Each point is reached from the start by the listed moves, each made 0, 1 or 2 times, or once backwards (-1), plus a little noise. Is the number of moves made odd or even? Then give how often each move was made.
In the rows, zero is written as 128.

Moves:
(1): [149 141 121 151 108 149]
(2): [132 178 109  95 147 137]
(3): [106 134 189 136 121 122]
Start: [102 135 125 111 111 132]
Points:
[ 55 144 249 131  96 114] -> even (0, 0, 2)
[138 113 139 193  56 164] -> odd (2, -1, 0)
[ 80 194 173  84 124 138] -> even (0, 1, 1)
[127 166 171 164  62 167] -> odd (2, 0, 1)
[147 163 111 161  69 173] -> even (2, 0, 0)

Moves:
(1): [158 159 127 142 125 144]
(2): [117 162  87  99 150 154]
(3): [102 129 158 132 144 149]
(4): [110 131 115 154 162 114]
(5): [161 107 131 106 163 131]
(6): [124 103 111 145 121 171]
Start: [110 141 146 125 137 112]
Points:
[ 20 113 112 113  94 241] -> odd (-1, 1, 1, -1, -1, 2)
[200 113 201 122 112 119] -> even (1, -1, 0, -1, 1, 0)
[179  85 161 129 135  67] -> odd (0, -1, -1, 0, 1, 0)
[ 68 122 180  42 194 180] -> even (-1, 1, 2, -1, 1, 0)
[193 183 166 175  25 107] -> even (2, -1, -1, -1, -1, 0)

Moves:
(1): [146 132 118 120 121 138 129 128 145 122 120]
(2): [139 144 137 121 133 129 130 128 130 127 145]
(3): [139 120 137 146 134 131 137 101 137 123 127]
(4): [143 127 122 136 115 139 128 127 123 122 151]
(5): [131 117 133 136 139 128 118 137 127 121 128]
(6): [119 131 142 119 128 140 145 144 137 132 139]
(7): [136 127 117 126 141 114 144 121 128 129 129]
(8): [128 129 129 131 119 114 125 138 118 113 122]
(9): [126 136 118 138 116 124 122 125 143 126 143]
(10): [137 122 138 126 120 127 129 145 135 147 128]
(11): [138 116 140  98 132 127 136 123 139 128 146]
Start: [121 138 134 125 139 107 129 141 148 153 122]
Points:
[167 156 166  81 165 125 198  93 158 136 194] -> even (0, 2, 1, 1, -1, 1, 1, 0, -1, -1, 1)
[158 111 147 169 103  92  91 123 124  97 185] -> odd (-1, 0, 1, 2, 1, -1, -1, 2, 1, 0, 1)
[168  75 157  46 165 134 158 194 176 175 158] -> odd (1, -1, -1, 1, 2, 1, 1, -1, -1, 1, 2)
[197 109 198  78  97 117 187 157 249 144 163] -> odd (2, 0, 2, 0, 0, 2, 0, 2, 1, 2, 2)

Moves:
(1): [145 126 130 140 125 117 108 121 109 129 127 112 136 147 139 124]
(2): [133 135 127 135 117 121 142 116 123 139 128 118 112 129 117 111]
(3): [127 145 149 129 119 118 134 139 141 153 125 130 122 147 115 118]
(4): [118 117 124 147 135 119 127 134 109 135 138 133 121 138 135 131]
(5): [119 153 113 135 140 147 124 114 126 134 135 114 125 143 115 138]
(6): [135 142 124 120 108 144 113 140 119 134 124 142 133 120 139 123]
(7): [136 126 112 137 133 128 151 128 136 135 115 145 146 122 118 137]
(8): [130 128 120 122 124 132 127 149 128 122 128 118 126 146 121 131]
(9): [140 129 119 134 127 132 116 117 135 127 113 141 124 127 132 130]
(10): [135 121 124 134 143 129 111 135 120 161 126  95 127 125 136 134]
(11): [129 119 123 120 119 122 126 120 143 137 160 120 130 148 145 131]
(12): [127 129 111 101 132 117 127 124 108 135 111 144 126 140 131 133]
(13): [124 137 101 129 123 121 121 135 137 128 128 129 148 119 127 118]
(14): [111 129 133 132 119 131 129 122 133 128 114 120 129 139 142 146]
Start: [133 131 130 113 130 119 133 112 113 124 120 137 129 115 139 139]
Points:
[163 166   7 135 151 155  13  90  38 111  93 137 166 185 179 179] -> odd (2, -1, -1, 1, 2, 1, 0, 1, 2, 0, 0, 1, 1, 0)
[123  96  69  84  86 106  84 109 152 109 162 161 207  88 241 153] -> even (0, -1, -1, 0, -1, 1, 0, -1, 0, 0, 2, 0, 2, 1)
[ 94 174  94 157 174 176 175 127  88 173  85  84  82 165  81 196] -> even (-1, 1, 0, 1, 2, 0, 1, 2, 0, 1, -1, 0, -1, 1)

Moves:
(1): [154 131 118 122 129 127 134 132 124 122 124 127 140 133 130 131 129 132
 120 134 124 136 129]
(2): [132 159 128 128 137 129 120 130 127 126 117 120 135 132 124 124 134 129
 132 132 118 130 120]
(3): [139 125 143 128 132 119 129 132 134 122 117 130 125 129 137 122 123 126
 127 145 134 135 133]
(4): [142 129 123 143 134 120 134 134 126 125 129 139 126 117 122 118 125 125
 137 132 134 130 123]
(5): [124 124 134 118 143 137 124 123 126 120 128 123 128 124 133 121 118 124
 134 131 132 123 123]
(6): [131 130 123 135 134 144 144 119 121 132 122 141 124 133 133 135 133 130
 123 128 131 130 140]
(7): [126 135 126 117 122 124 151 127 135 135 139 132 131 127 124 133 117 131
 128 131 121 118 121]
(8): [127 125 131 121 133 132 140 151 127 130 123 131 129 119 117 135 141 125
 118 124 146 136 127]
(9): [124 126 114 135 128 130 124 125 145 133 126 111 122 119 124 128 128 143
 115 124 137 128 125]
(10): [131 125 141 117 136 119 130 126 130 152 142 128 126 117 135 134 127 143
 133 122 137 148 128]
(11): [132 121 141 132 130 143 123 127 145 106 138 146 146 129 130 128 119 139
 127 125 132 126 117]
(12): [128 126 116 112 132 103 123 126 120 119 120 143 129 101 118 143 128 125
 119 134 122 136 120]
(13): [117 133 123 129 133 119 120 127 121 136 120 126 153 120 140 117 140 146
 123 130 128 119 129]
(14): [118 124 124 134 139 121 118 141 137 134 130 136 133 150 135 136 137 119
 129 134 125 133 118]
(15): [135 147 118 137 124 129 132 139 122 113 135 135 111 126 164 142 124 127
 129 121 140 116 119]
(16): [124 128 128 137 128 124 125 126 125 126 128 120 138 135 127 138 123 132
 127 135 131 124 132]
(17): [131 130 134 125 141 120 133 131 129 119 142 128 116 131 123 127 147 126
 127 138 140 123 132]
(18): [121 131 120 121 129 127 132 136 122 120 125 131 126 130 122 121 126 150
 134 130 133 132 137]
(19): [131 127 124 122 121 138 129 129 134 134 125 132 129 122 129 134 132 124
 145 123 118 123 137]
(20): [128 120 130 126 119 143 111 142 129 141 142 134 118 121 121 124 128 127
 122 159 124 133 132]
Start: [147 144 120 127 125 141 140 143 139 155 117 138 124 131 139 153 132 137
 126 130 113 127 123]
Points:
[131 206 106  53 128 176 134 207 143 132 158 170  59  17 123 220 117 176
  92 151 148 141  71] -> odd (-1, 2, -1, -1, 1, 0, 1, 2, 1, 1, 1, 2, -1, -1, 2, 0, 0, 1, 0, 2)
[134 222  89 127 145  86 106 164 113 199  45 111 168 122 189 223 189 131
 121  87  96 154 101] -> odd (0, 2, 0, -1, -1, 0, -1, 1, 0, 1, -1, 1, 1, 1, 1, 1, -1, -1, 1, -1)
[102 229  71 166 173 122 161 173  82 138 106 154  84 170 213 175 175 185
 121 152 164 104 138] -> even (-1, 1, 0, 0, 0, 2, 0, 0, 0, 0, -1, 0, 1, 1, 2, 1, 1, 2, -1, 0)
[190 125 127 105 216 102 176 217 130 131  84 165  91 143 127 190 157  74
 108 207 174 180 119] -> even (1, 0, 2, 1, 2, 1, 0, 2, 0, 0, -1, 1, -1, 2, 0, 1, 1, 0, 0, 0)
[101 153 137  99 178 136 226 123 144 132 192 212 138  90 224 243 118 209
  89  72 200  98  85] -> even (-1, -1, -1, -1, 1, 2, 2, 1, 0, 2, 2, 1, 1, 0, 2, 1, 1, 0, -1, -1)
[181 116 125 150  63 231 193 215 237 120 162 192  76 111 176 241 101 132
  50 189 171  96 112] -> odd (0, -1, 2, -1, -1, 1, 2, 2, 2, -1, 2, 0, -1, 0, 2, 1, 0, -1, 1, 2)
[188 126 135 157 140 167 215 233 151 198 188 249  97  91 201 213  89 170
  92 193 205 172  95] -> odd (0, -1, 1, 2, 0, 2, 2, 2, 0, 2, 1, 0, 0, 1, 2, 1, -1, 0, -1, 2)
[166 218 115  66 164  62 182 191 167 111 104 219 188 158 208 183 198 165
 144 163  93 104 106] -> odd (1, 1, 2, -1, -1, 0, 2, 0, -1, 0, 1, 1, 2, 2, 1, -1, 2, 1, 2, -1)

Moves:
(1): [141 127 145 123 126 124 136 119 137 129 128 124 121 131 125 126 138 119
 135 134 121 140 136 134 120 140]
(2): [124 152 129 134 134 133 137 138 120 130 127 134 128 129 116 129 135 124
 131 123 138 135 139 136 121 115]
(3): [135 129 155 125 133 143 129 132 132 141 119 131 113 117 128 126 118 125
 132 132 116 118 131 118 127 129]
(4): [128 120 119 147 134 123 119 120 132 133 115 122 127 130 120 130 130 130
 132 127 128 124 129 125 128 114]
(5): [121 126 136 127 138 130 132 127 137 141 127 127 126 131 127 127 130 118
 122 128 135 131 125 133 130 130]
(6): [138 119 122 117 134 142 139 137 133 120 124 138 135 114 136 113 127 124
 126 126 118 129 119 141 132 129]
(7): [127 118 133 123 126 119 132 137 123 133 125 130 132 128 129 134 131 125
 136 131 127 135 131 122 137 128]
(8): [127 132 126 135 129 126 133 138 142 134 138 127 124 137 123 124 128 129
 134 123 125 115 133 129 122 123]
(9): [115 140 126 131 117 130 129 111 147 136 127 130 141 119 127 122 135 133
 128 131 116 133 136 134 135 118]
(10): [130 122 121 127 121 126 126 126 113 147 131 133 123 123 123 137 129 115
 111 136 134 129 134 134 124 127]
(11): [126 127 139 139 129 126 132 130 120 124 140 128 122 139 141 120 134 125
 119 128 128 131 133 130 131 125]
(12): [138 123 132 126 134 115 114 123 137 123 131 135 132 127 137 135 122 128
 139 133 123 128 124 124 129 122]
(13): [137 123 132 143 139 139 124 134 126 128 122 120 151 131 117 146 120 132
 119 134 129 122 124 138 128 133]
(14): [124 128 125 125 123 129 132 123 132 135 124 131 125 142 131 128 124 127
 123 131 127 123 127 124 130 127]
(15): [123 131 127 136 136 123 136 141 133 128 118 115 133 121 147 126 120 123
 135 128 134 120 119 143 131 125]
(16): [127 121 131 131 128 130 130 121 129 129 127 133 125 128 124 142 131 133
 134 131 127 119 131 129 137 135]
(17): [132 134 127 127 128 120 125 129 131 130 128 133 134 123 131 124 140 130
 129 136 121 130 126 130 130 133]
(18): [144 132 126 135 134 142 124 120 135 125 138 126 123 132 121 136 120 153
 125 129 122 137 125 129 129 123]
(19): [121 121 133 123 140 133 125 127 124 129 128 127 130 123 127 122 132 135
 145 138 134 123 131 130 124 123]
(20): [127 137 127 130 126 127 132 135 134 126 127 133 118 122 115 133 114 122
 125 150 128 129 146 118 143 131]
(21): [126 121 123 128 122 134 127 114 123 127 130 129 132 124 129 114 138 134
 134 123 155 126 126 119 133 120]
(22): [129 124 134 133 125 132 118 127 136 128 128 125 124 134 132 134 135 125
 133 130 129 136 127 127 121 129]
(23): [133 125 130 132 138 134 123 129 131 135 121 128 129 126 132 136 130 130
 126 128 133 131 143 135 123 133]
(24): [127 122 135 135 122 121 130 128 127 128 126 131 125 132 112 117 125 133
 133 124 132 128 122 138 127 138]
Start: [122 135 114 131 128 136 130 133 125 119 126 137 133 127 141 129 130 136
 120 121 106 129 131 123 117 122]
Points:
[128 131 144 104 139 112 161 153 205 102 119 168 113 105 172 111 133  86
 153 178  26 176 159 107 176 101] -> even (1, 0, 0, 1, 1, 2, 2, 0, 1, -1, 1, 1, -1, 0, 0, 0, 0, 0, 0, 2, -1, 1, -1, -1)
[161 144 101 171 138 156 122 114  97 120 123 154 170 129 190 153 136 138
 113 138 135 123  85 189 105  72] -> odd (0, 2, 0, 0, -1, 1, -1, -1, 0, 2, 1, 2, 1, 2, 2, 1, 1, 1, 0, -1, 1, 1, -1, 0)
[ 51 234  92 122  92 138 210 188 138  97 141 153 105 132 151  74 126  63
  90 136 110 161 172 161 121  98] -> even (0, 2, -1, -1, 0, 1, -1, 0, 1, 0, 1, -1, -1, 1, 1, -1, -1, -1, 0, 2, -1, 1, -1, 0)
[ 94 145 161 207 187 155 129 154 151 166  81 121 124 127  49 126 137 156
 181 174 158 104 204 103 140  99] -> odd (0, 1, 1, 2, 1, -1, 1, 1, 0, -1, 0, -1, 1, 0, 0, 0, 1, 0, 2, 2, 1, 0, 1, 1)
[ 98 107 139 129 142 139 196 110  49 197 161 158 110 181 126 128 249  69
  98 117 220 142 205 152  94 118] -> odd (2, 2, -1, 0, 2, 0, 1, 1, -1, 2, 2, -1, 0, 1, -1, 2, 0, -1, 1, -1, 2, -1, 1, -1)

Moves:
(1): [127 141 121 123 125 124 124 140 136 130 118 119 129 132 131 120 120 129
 112 121 123 124 119 129]
(2): [124 139 124 143 131 135 140 132 124 134 132 128 118 139 123 135 125 130
 138 138 137 124 136 121]
(3): [135 125 130 140 133 136 118 131 125 116 126 107 134 131 130 135 124 131
 126 144 133 133 124 136]
(4): [126 135 130 128 128 136 112 133 107 125 117 134 139 132 131 132 136 130
 147 122 137 145 120 124]
(5): [124 128 125 133 127 128 124 126 139 126 122 129 121 126 136 124 121 128
 131 127 127 130 122 129]
(6): [125 132 134 140 141 134 117 126 134 136 133 131 131 134 123 116 127 122
 134 124 130 125 129 135]
(7): [132 117 150  94 129 115 123 118 139 130 152 122 120 133 132 140 138 120
 123 134 128 128 116 120]
(8): [129 119 132 132 127 149 123 133 128 130 124 130 126 126 126 136 121 123
 131 135 120 136 129 126]
(9): [138 119 127 132 137 129 127 144 145 118 132 126 127 116 131 127 135 132
 123 127 131 144 129 123]
(10): [133 127 126 116 133 128 125 130 133 136 133 131 134 131 128 136 121 136
 121 122 130 122 134 122]
(11): [121 119 128 131 134 122 130 129 140 129 127 117 131 117 118 128 129 123
 142 123 124 118 119 125]
(12): [141 134 131 136 126 132 125 129 116 124 116 120 114 126 122 127 128 126
 146 128 120 127 127 124]
(13): [116 114 116 118 145 126 128 130 134 126 125 135 145 107 137 119 131 132
 132 152 115 131 125 123]
(14): [131 128 135 130 137 119 135 110 139 126 127 133 139 118 139 140 129 114
 123 138 131 130 124 127]
(15): [126 133 125 121 125 137 127 130 125 124 125 131 123 128 117 127 120 127
 134 131 131 132 123 132]
(16): [147 129 112 132 107 133 140 121 147 130 133 124 122 123 125 122 137 128
 142 143 135 138 136 123]
(17): [117 128 115 131 132 120 113 131 138 138 128 116 136 110 129 125 118 129
 124 132 142 134 148 129]
(18): [129 121 141 121 122 128 133 130 128 135 134 128 131 121 126 130 121 136
 133 138 123 126 121 127]
(19): [134 135 126 127 120 121 120 145 110 129 125 134 132 141 111 125 132 131
 149 136 125 121 145 124]
(20): [129 132 134 128 132 131 136 135 134 131 116 132 129 121 137 127 133 128
 129 136 126 115 134 128]
(21): [140 123 123 113 120 115 129 137 134 142 128 138 117 129 122 134 141 131
 131 139 132 129 119 138]
(22): [125 130 124 127 136 117 132 119 145 128 119 133 123 121 127 128 136 136
 125 129 121 138 132 116]
(23): [123 118 130 123 121 121 125 122 130 134 130 126 127 134 125 116 121 122
 132 131 135 126 118 116]
(24): [133 127 130 122 132 116 135 119 132 139 129 122 139 142 127 119 120 124
 131 112 130 136 146 135]
Start: [136 136 141 135 131 132 114 143 129 122 132 119 135 129 135 121 135 117
 123 141 132 113 132 128]
Points:
[155 228  81 224 105 172  98 208  30 106  79  92 144 233  97  30 120 124
 217 159 147 109 176 123] -> odd (2, 2, 1, 1, 0, 1, -1, -1, 0, -1, -1, 1, 1, -1, 0, 1, -1, -1, 2, 0, -1, -1, 1, 1)
[125  98 205  81 201  77  50 161 157 114 141 161 174 106 124  88 154 117
 179 132  95  96  74  36] -> even (0, -1, -1, 1, 1, 2, 1, -1, 2, 2, 1, 1, 1, 1, 0, -1, -1, 1, 2, 0, -1, 1, 2, -1)
[184 111 220  80 131 192 100 198 104 122 140 102  96 139  78 176 133  93
 249 180 102 100  76  85] -> odd (0, 1, 0, 1, 0, 0, 2, 2, 1, 1, 2, 2, 0, 0, 2, 0, -1, 1, 1, 1, 0, -1, 0, 0)
[142 119 136 140 182  70 102 133 230 200 160 113 146  92 124 114 146  76
 137  87 211  96 166 166] -> even (-1, 0, -1, 0, 0, 2, 0, -1, 1, 1, 2, 0, -1, 1, 0, 0, 2, -1, -1, 1, 2, -1, 0, 1)
[176 219  97 185  95 154  63 177  87 193  29  92 131 202 114  36 109  82
 227 161 197 129 156 172] -> odd (2, 1, 1, 2, 0, 2, -1, 0, -1, -1, -1, 2, 0, 0, 1, 1, 1, -1, 0, 2, 2, -1, 2, 2)

Moves:
(1): [124 147 135 119 128 126 139 138 126 138 128 124 137 121 123 129 132 117
 135 133 122 131 126 110 134]
(2): [129 127 129 142 126 122 125 123 114 134 121 132 115 119 117 126 124 123
 134 123 127 131 128 124 132]
(3): [133 124 129 128 124 122 132 125 134 131 131 128 126 126 128 130 127 130
 132 131 130 129 131 125 133]
(4): [122 129 134 126 125 128 135 139 130 131 129 130 145 132 131 124 120 127
 124 126 122 132 140 129 126]
(5): [139 118 140 117 128 126 131 131 125 120 130 116 142 137 122 122 121 129
 120 120 115 120 134 118 126]
(6): [135 147 131 118 126 125 134 127 126 134 135 136 126 118 131 128 126 123
 126 122 134 142 125 116 116]
(7): [120 127 128 131 129 125 127 130 128 118 132 136 122 125 130 125 126 126
 128 129 133 123 122 122 133]
(8): [136 127 127 134 135 124 121 126 125 125 126 122 117 114 132 130 116 132
 131 125 134 130 127 134 119]
(9): [129 130 125 129 132 123 125 128 124 123 116 132 125 121 139 128 134 134
 129 127 130 121 128 131 126]
(10): [121 128 136 120 130 128 118 122 123 130 130 128 124 120 136 132 134 129
 126 120 139 142 123 124 116]
(11): [126 131 125 127 133 124 121 135 132 135 133 136 128 127 123 133 132 127
 131 128 124 127 124 128 133]
(12): [108 127 126 114 125 133 128 134 131 121 131 131 130 155 132 144 135 123
 122 115 129 119 126 136 130]
(13): [123 125 140 132 130 139 124 141 108 127 136 133 127 123 129 143 124 132
 126 125 130 134 133 135 111]
(14): [139 142 146 118 129 129 128 128 125 123 129 124 134 108 135 110 128 136
 136 111 134 140 110 120 131]
(15): [131 128 121 119 132 131 120 150 121 124 120 139 125 135 135 121 132 127
 136 119 140 132 118 129 139]
(16): [116 131 121 122 124 126 137 123 121 117 136 118 148 145 122 132 123 126
 116 136 111 121 143 133 132]
(17): [117 124 133 130 138 133 126 127 123 125 134 129 123 133 118 140 137 130
 116 116 137 134 131 126 125]
(18): [120 127 126 128 120 129 125 126 135 127 129 130 132 136 121 139 121 131
 119 133 127 127 128 122 131]
(19): [127 123 125 127 130 128 135 129 131 134 130 132 132 123 131 138 132 122
 119 127 129 127 129 134 131]
(20): [106 119 117 133 116 136 122 137 115 114 126 120 116 139 135 139 128 143
 112 122 124 126 135 137 116]
(21): [135 120 128 134 138 125 133 133 133 132 121 134 120 120 124 124 125 132
 131 139 121 121 126 140 135]
(22): [126 130 134 131 131 128 126 132 114 138 132 129 131 135 128 123 124 131
 126 123 136 130 126 120 132]
(23): [131 129 128 121 134 138 127 123 128 136 127 131 127 125 132 127 127 126
 131 121 130 132 132 119 126]
(24): [140 136 140 114 127 129 123 119 143 129 135 116 132 122 125 116 133 125
 125 130 130 127 137 127 134]
Start: [135 127 122 139 125 135 114 107 135 138 131 120 133 138 133 128 125 115
 130 125 113 127 109 126 123]
Points:
[ 54 126 109 177 139 149 110 152 107  91 134 182  89 151 131 152 119 134
 107  75 119 137  95 154 109] -> even (-1, 1, -1, 2, -1, 1, 2, 0, 0, -1, 1, 1, 0, 1, 0, 0, 2, 0, -1, 1, 1, -1, 0, -1)
[114 182 155 109 128 145  93 135 108 111 150  95 119  77 101 158 132 147
  91  73 107 173  73  60  95] -> odd (2, 0, -1, -1, 1, 1, 0, 1, 0, 0, 2, -1, 0, 2, 0, 0, 2, 2, 0, 2, 0, -1, 0, 0)
[185 133 249 116 147 141 101  84 117 154 171  86 179  73 143  80  52 148
 116  80 146 188 108 105  81] -> even (-1, 0, 0, 2, 1, 0, 0, 2, -1, 2, -1, 0, 1, 2, -1, 0, 0, 1, 0, -1, 1, 2, 0, 1)
[104  78 103 200 130 132  71 149  81 190 113 201  76  68 193 203 122 144
 129 119 145 167 138 165  58] -> even (-1, 1, 2, 2, -1, 0, 0, 0, 2, 2, 2, -1, 2, -1, 0, -1, -1, 0, 2, 1, 0, 0, 1, -1)
[ 72 108 130 101 112 176  61  92 127  90 176  73 152 208 120 162 108 137
  72 111  93 114 163 167 101] -> odd (-1, 0, -1, 0, 0, -1, 0, 1, -1, 1, 1, 1, 1, 0, 0, 2, 0, 1, -1, 1, 0, 0, 1, 2)
[ 96 243 153  74  99 118 166 128 159 137 192 104 190  99  98 125 129  74
 101 129  53 138 115 112 153] -> even (2, 1, -1, 1, -1, 2, 1, 0, -1, -1, 2, 1, 0, 2, -1, 2, 0, 0, 1, 1, 1, -1, -1, 2)
[121 137 146 207 194 133 126 132  18 180 121 140 125  49 128 141  83 164
 115  79  93 160 146 158 103] -> even (0, 2, 0, 2, -1, 0, -1, 2, 2, -1, 2, -1, 1, 2, -1, 2, 2, -1, 1, 1, 2, 2, 2, -1)
